Each point is reached from the start by the listed moves, each made once or not at all, plus a little noise. Say if it took an odd or an even number of moves. Then give how often each move was made.

Moves:
(1): [-.30, -.04, -.31]
(2): [.40, -.27, .25]
(3): [.15, -.17, .57]
Start: [.33, .03, -.04]
Points:
[.44, -.28, -.10] -> even (1, 1, 0)
[.58, -.46, .47] -> odd (1, 1, 1)
[.33, .04, -.04] -> even (0, 0, 0)

Moves:
(1): [-.12, .10, .03, .17, -.17, -.36, .02]
(2): [-.55, .21, -.02, .00, -.07, .24, -.06]
(3): [.12, -.23, -.13, -.11, -.20, -.33, -.29]
(4): [-.03, -.04, .36, -.28, -.06, .07, -.11]
(5): [.11, .09, .03, .00, .12, .15, -.53]
(6): [.14, .36, -.08, -.23, -.41, -.35, .48]
Start: [.08, .19, .18, .08, .15, .25, -.01]
Points:
[.18, .27, .20, .08, .27, .39, -.54] -> odd (0, 0, 0, 0, 1, 0)
[.19, .14, .10, .15, -.10, -.29, -.81] -> odd (1, 0, 1, 0, 1, 0)
[-.50, .23, .41, -.14, -.35, -.14, -.45] -> even (1, 1, 1, 1, 0, 0)
[.05, .60, .51, -.25, -.48, -.39, .38] -> odd (1, 0, 0, 1, 0, 1)
[.27, .01, .43, -.29, .00, .12, -.94] -> odd (0, 0, 1, 1, 1, 0)

Moves:
(1): [.01, -.15, -.08, -.19, .07, .05, -.08, -.01, -.29, -.01, .06, -.19]
(2): [.23, .14, .01, .09, -.05, .14, -.43, .34, -.19, .34, -.16, .26]
(3): [.41, -.06, .09, .42, .14, -.05, -.21, -.04, -.08, -.14, .06, .16]
(4): [.14, -.07, -.10, .02, .15, -.22, -.05, -.39, -.35, -.16, -.17, -.14]
(5): [.13, -.03, .21, .26, .30, -.29, .11, -.26, -.24, .27, -.05, .01]
(6): [-.02, .11, -.03, .14, .13, -.15, .04, -.13, .09, -.04, .15, .19]
(7): [.12, .07, .02, -.04, .01, .08, .09, .33, .15, -.13, -.04, .19]
(8): [.22, -.07, -.39, .50, .17, .19, .15, .19, -.28, -.24, .11, -.12]
(9): [.15, .23, .15, -.18, -.03, .18, -.23, -.13, -.14, .29, -.07, -.05]
(10): [-.10, .05, .15, -.05, .10, .26, -.16, -.26, -.24, -.10, -.08, -.01]
(11): [-.06, -.08, -.05, -.24, -.29, .06, .12, .10, -.16, .23, .04, -.02]
Start: [.12, -.04, .04, -.24, -.19, -.21, .09, .15, .15, -.19, -.15, .03]
Points:
[.26, .16, .39, .07, .35, -.31, .16, -.18, -.10, -.19, -.17, .43] -> even (0, 0, 0, 0, 1, 1, 1, 0, 0, 1, 0)
[.78, .26, .27, .31, .14, .09, -.58, .39, -.14, -.29, -.24, .83] -> odd (0, 1, 1, 0, 0, 1, 1, 0, 0, 1, 0)
[.93, .12, .39, .16, .44, -.39, -.19, -.10, -.38, .04, -.05, .36] -> even (1, 0, 1, 0, 1, 1, 1, 0, 1, 0, 0)
[.71, .09, -.08, .47, .54, .07, -.20, .34, -.86, -.12, -.16, .36] -> odd (1, 1, 0, 0, 1, 1, 1, 1, 0, 1, 0)
[.35, -.14, .16, -.32, .28, -.43, .15, -.49, -.90, -.15, -.24, .07] -> odd (1, 0, 0, 1, 1, 1, 1, 0, 0, 1, 1)
[.28, -.13, .04, -.50, .15, -.04, -.10, -.19, -.59, -.60, -.38, -.12] -> even (1, 0, 0, 1, 0, 0, 1, 0, 0, 1, 0)
[.94, -.30, -.50, .38, .19, -.26, .15, .20, -.79, -.70, .06, .11] -> odd (1, 0, 1, 1, 0, 1, 1, 1, 0, 0, 1)

Moves:
(1): [.03, -.25, .05, .03, -.18, -.02, .33, .20, .23, -.08, .14, .09, .12, .02, .05]
(2): [-.07, .16, -.01, .10, -.08, -.22, -.18, .21, -.08, -.18, .40, .10, -.07, .03, .02]
(3): [-.06, -.44, .13, .05, -.11, -.03, .00, .07, -.28, -.14, -.02, -.01, -.01, -.16, -.02]
(4): [-.28, -.04, -.07, -.09, .07, .33, -.07, -.18, .06, -.11, -.02, -.13, -.07, .20, -.04]
(5): [-.02, .06, .12, .25, -.03, .17, -.18, .04, .02, .03, -.21, -.55, -.12, -.07, .03]
(6): [.11, -.09, -.11, .07, .02, .21, .14, -.03, -.04, .14, .21, .04, .07, .12, -.18]
(7): [-.27, -.16, -.05, .07, .20, .06, .00, .06, -.02, -.02, -.29, -.20, .01, .18, .03]
(8): [-.08, -.15, -.19, -.17, .17, -.10, -.03, -.10, .02, -.03, -.07, -.05, -.01, .01, -.10]
(9): [-.16, -.01, .06, .07, .13, .03, .25, .28, .20, -.20, -.10, -.01, -.04, -.15, -.05]
(10): [-.03, .09, -.21, -.16, -.15, .08, -.28, .13, -.20, -.02, -.22, .11, -.08, -.01, -.10]
(11): [.11, -.07, -.21, -.07, .17, .06, -.09, -.07, .07, .01, -.16, .15, -.13, .00, .01]
(12): [-.03, .06, -.19, -.14, .18, .18, -.02, -.11, .28, .27, .23, .08, .16, -.04, .04]
(13): [-.11, .16, -.02, -.01, -.23, .12, -.09, .05, -.06, .32, -.03, -.20, -.22, -.06, .14]
(14): [-.04, .04, .15, .17, -.14, -.10, -.09, .06, .24, .14, .23, .10, -.12, -.05, -.15]
Start: [.08, .17, .04, -.16, .02, .02, .24, .05, .29, .10, .23, .32, -.05, -.35, .10]
Points:
[-.41, -.01, -.60, -.39, .57, .23, -.01, .31, .87, .24, -.14, .48, -.26, -.43, -.20] -> odd (0, 0, 0, 0, 0, 0, 1, 1, 1, 1, 1, 1, 0, 1)
[-.17, .16, -.29, -.29, .33, .48, -.02, -.25, .94, .42, .52, .53, -.21, -.24, -.03] -> even (0, 0, 0, 1, 0, 0, 0, 0, 0, 0, 1, 1, 0, 1)
[-.61, -.27, -.45, -.28, .44, .11, .09, .47, .42, .13, .19, .17, -.36, -.54, .17] -> even (0, 1, 1, 0, 0, 0, 1, 1, 1, 0, 1, 1, 1, 0)
[-.10, -.26, -.34, -.37, .04, .40, .24, -.07, .22, .66, .56, .18, -.04, -.49, -.01] -> odd (0, 0, 1, 0, 0, 1, 0, 1, 0, 0, 0, 1, 1, 0)

Moves:
(1): [-.04, .08, -.01, .24, -.16, .06, .24, .02, -.14, -.05, -.01, .03, -.23, .03, -.11, .25, .14, -.08, .04, .00, -.30]
(2): [.08, -.03, .09, -.08, .02, -.04, .00, -.15, .14, .14, -.11, .06, -.16, .01, -.04, .07, .08, .05, -.14, -.04, .09]
(3): [-.12, .06, -.10, .03, .04, -.05, -.04, .07, .00, .08, -.01, -.06, -.12, .12, -.06, .06, -.04, -.02, .24, .10, .05]
(4): [.26, -.05, .14, .16, .12, .22, -.02, -.02, -.03, -.05, .13, -.08, .08, -.08, .10, .07, .03, .06, -.18, -.04, .12]
(5): [-.09, -.02, -.01, -.01, .09, .15, .02, -.01, .01, .13, .03, .01, .00, .03, .17, .17, -.09, -.04, .21, .09, -.09]
(6): [.11, -.07, .33, .15, .16, -.01, -.08, -.27, .10, -.13, .12, -.04, .12, -.07, .14, .20, -.10, -.01, -.08, .19, -.01]
(7): [-.02, .06, -.01, .05, .19, -.12, -.09, .23, .11, -.03, -.13, -.16, -.05, -.19, -.05, .00, .00, .10, -.02, -.13, -.05]
(8): [-.06, .10, .04, .00, -.12, -.14, .07, .08, -.07, .07, .01, -.09, -.16, .07, .12, .11, -.03, .01, -.02, .04, -.09]
(9): [.16, -.09, -.04, .03, .01, -.06, .02, -.18, .09, .00, .12, -.12, .02, -.08, .02, -.12, -.05, -.01, -.08, -.01, .00]
(10): [-.04, .12, -.12, -.05, -.07, .14, -.12, .05, .15, .15, -.02, -.16, .07, -.07, .00, -.15, .11, -.19, -.07, -.15, -.01]
(11): [.35, .08, .15, .06, .07, .12, .11, -.03, .07, -.12, -.03, .09, .17, -.07, -.12, .15, -.04, .00, .06, .15, .11]
(12): [-.14, -.17, .08, -.07, .00, -.16, .08, .03, -.16, -.03, .02, -.05, -.13, -.03, -.10, .05, -.03, -.08, .15, .11, .08]
(13): [-.01, -.09, .01, -.01, -.10, -.06, -.02, .03, -.17, .07, .05, .21, -.09, .08, -.04, .07, -.03, -.02, .03, -.07, .00]
(14): [.29, -.12, -.26, -.02, .05, .18, -.30, .13, .09, -.03, -.12, -.16, .04, -.08, -.19, .00, .10, -.01, -.13, .19, -.06]
(15): [.14, .05, -.13, -.10, .04, .09, .01, -.04, -.07, -.05, -.07, .04, .16, .15, -.02, .05, .03, -.14, -.05, -.04, .03]
(16): [.16, -.03, .33, .16, .10, .02, .05, .02, .10, .20, -.19, .03, -.12, .11, .04, .10, .01, -.02, .00, .13, -.01]
(17): [.11, -.14, .15, -.01, .02, .12, -.12, -.04, .03, -.27, -.10, -.11, .19, .08, -.02, .06, -.04, .15, -.03, .00, -.05]
(18): [.02, -.02, .01, .05, .13, .02, -.09, .07, -.02, .00, .02, -.07, .19, .01, -.11, .09, .00, .15, .02, .02, -.11]
(19): [.04, .11, .13, .00, .17, .12, -.02, -.05, .15, -.11, .16, -.02, -.01, .03, -.01, -.01, -.11, .08, .02, .06, -.22]
(20): [-.07, .02, -.03, .03, -.01, .13, .05, -.03, .07, .00, -.04, .03, .04, .01, -.11, .00, -.09, -.04, -.02, .03, .01]
Start: [.02, .14, .01, .04, .01, -.08, -.03, .07, .13, .03, -.10, .11, .10, -.03, -.12, -.03, .05, -.13, -.01, -.17, .12]
Points:
[.94, .47, -.20, .41, .13, .73, -.04, .04, .46, -.09, .03, -.36, .16, -.01, -.50, .39, .11, -.50, -.18, .20, -.27] -> odd (1, 0, 1, 1, 0, 0, 0, 1, 1, 1, 1, 0, 0, 1, 1, 0, 0, 0, 1, 1)
[.80, .03, .09, .08, .55, .32, -.16, .11, .35, .09, -.11, -.18, -.14, -.10, -.43, .63, -.20, -.21, .07, .29, .10] -> even (0, 1, 1, 1, 1, 0, 1, 1, 1, 0, 1, 1, 1, 1, 1, 0, 0, 0, 1, 1)
[.85, -.19, .80, .47, .84, .41, -.63, .11, .66, -.10, -.02, -.90, .31, -.31, .01, .54, -.15, .07, -.24, .31, -.37] -> odd (0, 0, 0, 1, 1, 1, 1, 1, 1, 1, 0, 1, 0, 1, 0, 1, 1, 1, 1, 0)
[.77, -.05, .19, .44, .30, .29, -.25, .14, .41, .21, -.15, -.32, .17, -.09, -.26, .23, .04, .03, -.43, .20, -.02] -> odd (0, 0, 0, 1, 0, 0, 0, 1, 1, 0, 0, 0, 0, 1, 0, 1, 0, 1, 0, 1)

Moves:
(1): [-.05, -.05, -.04, -.09, .01, .00, .05, -.08, -.01, .02, .10, -.09, -.01, .09, -.05, -.12, .12, -.01, .16, .07, .06, -.02, -.09, .03]
(2): [.03, -.07, .06, .01, .04, .00, .04, -.11, .16, -.04, .11, -.01, .01, -.09, -.25, .25, -.02, .03, -.05, -.10, .15, .06, -.12, -.06]
(3): [.08, .04, -.09, .03, -.08, -.14, .03, .01, -.06, .12, .00, -.05, .05, .13, -.11, .07, .02, -.06, -.16, .08, .01, -.11, -.12, -.09]
(4): [.10, -.02, .08, .03, -.07, .06, -.12, .10, -.03, .03, -.08, .17, .21, .06, .09, .12, .10, -.09, .10, -.07, -.06, .03, -.17, -.10]
(5): [-.03, -.01, -.03, .01, .14, -.05, .09, .01, -.05, .07, .01, .03, .00, -.06, .04, .16, .01, -.05, -.06, .01, .06, -.09, .10, .11]
(6): [.07, -.11, .12, -.04, -.04, .00, .14, -.01, .18, -.08, .12, .06, .04, .06, -.11, -.03, -.01, .13, .04, .09, .04, -.17, -.11, -.06]
(7): [-.06, .05, -.08, .00, -.10, -.09, .03, .01, -.02, -.02, .05, -.03, .01, -.01, -.01, .06, -.04, -.03, -.06, .03, -.01, -.08, .09, -.01]
(8): [-.05, -.14, .09, -.09, .00, .05, .00, -.11, .02, -.03, -.05, .10, .01, .17, .19, -.02, -.03, -.05, .02, .01, .11, .02, .04, .05]
(9): [.00, .05, .08, .18, -.08, .02, -.03, -.03, .15, .04, -.01, -.04, .03, -.01, .03, -.13, .04, .05, -.01, .02, -.06, -.02, .10, .11]
(10): [-.01, .01, .00, .01, .04, .06, -.07, .09, -.03, -.12, .05, .03, -.01, .00, -.05, -.13, -.02, -.12, -.06, -.06, -.05, -.04, -.03, -.03]
(11): [.13, .00, -.03, -.14, -.05, -.06, -.03, .06, -.01, -.01, .01, -.03, -.04, -.13, .01, -.06, .03, -.02, -.01, .10, .14, .17, .03, .12]
(12): [-.07, .00, .04, -.08, .03, -.14, .00, -.10, -.08, -.11, -.09, .00, .08, .09, -.13, -.01, .00, .15, .13, -.08, .08, -.04, -.02, .03]
(13): [.07, -.03, .07, -.09, -.03, .12, -.06, -.02, .14, -.02, .13, .04, -.01, .01, .05, -.03, -.05, .02, -.04, .00, -.05, -.10, .06, .09]
(14): [.00, -.09, -.07, .13, -.09, .03, .00, -.14, -.03, .11, .00, -.06, .07, -.02, .00, .06, -.10, .13, .04, .00, .01, .06, -.09, .11]
(15): [-.02, .10, .01, .08, .05, .06, .04, -.14, -.02, -.09, .00, .08, -.06, -.02, .05, .05, -.05, -.02, -.02, -.02, -.04, .02, -.02, -.01]
(16): [.03, .04, -.16, .11, .11, -.01, -.01, .02, .03, -.08, .02, -.10, .03, .06, .01, .16, .03, -.06, .09, .04, .01, -.06, .05, .05]
(17): [-.03, .05, -.03, -.14, .02, -.10, -.01, .05, .05, .02, -.03, .17, .01, .04, -.01, .09, .10, .06, -.20, -.06, .03, .17, .01, .21]
(18): [.03, -.14, -.02, -.01, .11, .01, -.02, -.08, .11, -.01, .02, -.06, -.04, -.10, -.08, .14, .00, -.05, .01, .04, -.18, .03, -.04, .09]
(19): [-.04, .04, -.08, -.14, -.07, .06, .08, -.03, .05, .06, -.15, -.07, .05, -.03, .08, .04, -.08, -.08, .05, .15, .00, -.06, -.13, -.03]
(20): [.01, -.04, -.13, .07, -.03, -.04, -.14, .09, .03, -.04, .03, .00, -.01, .01, .04, -.16, .03, .08, -.09, .13, .09, -.09, .02, .03]
(21): [.08, -.16, -.16, .01, -.08, -.15, -.12, -.02, .07, .01, -.01, .04, .01, .02, -.02, -.01, .05, .04, .02, -.17, .02, -.09, .07, .08]
(22): [.01, .03, -.15, -.12, -.04, -.04, .03, -.09, .12, .05, .07, .10, .15, .14, -.02, -.01, -.10, -.14, .05, .09, -.06, .00, .01, -.01]
(23): [-.01, .00, -.02, -.05, .01, .14, .10, -.02, -.13, -.04, -.03, -.01, .04, -.04, -.11, -.03, .02, .02, -.03, .01, -.05, -.01, .04, -.01]
(24): [.03, -.08, .04, -.02, -.02, .13, -.11, -.03, .01, .09, -.03, .03, -.20, -.16, -.15, .02, -.06, .01, .00, .10, .02, .11, -.04, .07]
Start: [.06, -.09, -.01, -.08, -.12, .07, -.04, -.09, .07, .04, -.02, -.08, .11, .08, -.11, -.14, .12, -.16, -.01, -.01, -.10, -.05, .06, .03]
Points:
[.09, -.40, -.58, .02, .12, -.16, -.11, -.44, .08, -.21, .20, -.19, -.02, -.01, -.94, .32, .20, -.21, -.14, .07, .10, -.44, -.04, .31] -> even (1, 1, 1, 0, 1, 0, 1, 0, 0, 1, 0, 1, 0, 0, 1, 1, 0, 1, 0, 1, 1, 0, 1, 1)
[.36, -.58, -.36, -.03, -.68, -.06, -.46, -.26, .37, .38, -.24, -.06, .27, .01, -.04, .00, .08, -.21, -.10, .40, -.01, -.07, -.17, .47] -> even (0, 0, 1, 1, 0, 0, 1, 1, 1, 0, 1, 0, 0, 1, 0, 0, 0, 1, 1, 1, 1, 0, 0, 1)
[.24, -.54, -.12, -.21, -.19, -.11, -.08, -.45, .54, -.35, .16, .36, .53, .18, -.43, .06, .13, -.22, -.02, .03, .08, -.33, .06, .36] -> even (0, 1, 0, 1, 1, 1, 1, 1, 1, 1, 1, 1, 0, 0, 1, 0, 0, 1, 0, 1, 1, 1, 1, 0)
[.28, -.18, -.46, -.44, -.37, .26, .04, -.31, .55, -.21, .37, .18, .59, .22, -.40, .14, .07, -.26, -.04, .38, .11, -.18, -.39, .36] -> even (1, 1, 0, 1, 0, 1, 1, 0, 0, 1, 1, 0, 1, 1, 1, 1, 1, 0, 1, 1, 0, 1, 1, 0)
[.08, -.27, -.25, -.23, -.08, .04, -.06, -.46, .30, -.17, .15, -.15, .14, -.27, -.36, .22, -.17, -.12, -.18, .19, .12, -.22, -.07, .47] -> even (0, 1, 0, 0, 1, 0, 1, 0, 0, 1, 1, 1, 1, 1, 1, 0, 0, 1, 1, 1, 0, 0, 0, 0)
[.28, -.12, -.04, .35, -.08, .00, .07, -.27, .41, .01, .17, .19, .48, .24, -.43, .55, .21, -.16, -.31, -.08, .01, -.21, -.35, .28] -> odd (0, 1, 1, 1, 1, 1, 0, 0, 1, 1, 0, 0, 0, 1, 1, 1, 1, 0, 0, 0, 0, 0, 0, 0)
[-.02, -.02, -.21, -.18, -.22, -.21, -.19, -.18, .34, -.01, -.05, .15, .38, .35, -.21, -.36, .18, .06, -.14, .09, -.02, -.03, .17, .40] -> odd (0, 0, 0, 0, 0, 0, 0, 0, 1, 0, 0, 1, 0, 0, 0, 0, 1, 0, 0, 1, 0, 1, 0, 0)
[.22, -.33, -.34, -.45, -.07, .17, -.22, -.26, .73, .17, .01, .10, .08, .03, .07, .07, .05, -.38, -.19, .61, .02, .04, .26, .92] -> even (0, 0, 0, 0, 1, 0, 0, 1, 1, 0, 1, 0, 1, 0, 0, 1, 1, 1, 1, 1, 0, 1, 0, 1)
[.19, -.15, -.28, -.43, -.18, .60, -.13, -.13, .22, .01, .05, .03, .37, .21, -.25, -.10, .06, -.61, .32, .31, -.27, -.18, -.24, .10] -> odd (1, 0, 0, 1, 0, 0, 0, 0, 0, 1, 0, 0, 1, 0, 0, 1, 0, 0, 1, 0, 0, 1, 1, 1)
[.09, -.17, -.27, .16, -.43, .22, -.23, -.35, .02, .05, -.27, -.07, .33, -.02, -.46, -.03, -.01, -.15, -.13, .31, -.33, -.25, -.34, .21] -> odd (0, 0, 1, 1, 0, 0, 1, 0, 1, 1, 0, 1, 0, 1, 1, 0, 0, 1, 1, 1, 0, 0, 1, 1)
[.52, -.45, .04, -.20, -.31, .08, .00, -.10, .43, .00, .38, .08, .44, .12, -.58, -.07, .40, -.22, -.08, -.03, .12, -.43, -.18, .22] -> even (1, 1, 1, 1, 1, 1, 0, 0, 1, 1, 1, 0, 1, 0, 0, 0, 0, 0, 0, 0, 1, 0, 1, 0)
[.10, -.10, -.43, -.41, -.13, -.08, .07, -.19, .36, .13, .13, -.26, .19, .28, -.22, .26, .21, -.36, -.17, .35, -.22, -.28, -.11, .39] -> even (1, 0, 1, 0, 0, 0, 1, 0, 0, 0, 0, 0, 1, 0, 0, 1, 1, 1, 1, 0, 0, 0, 0, 0)
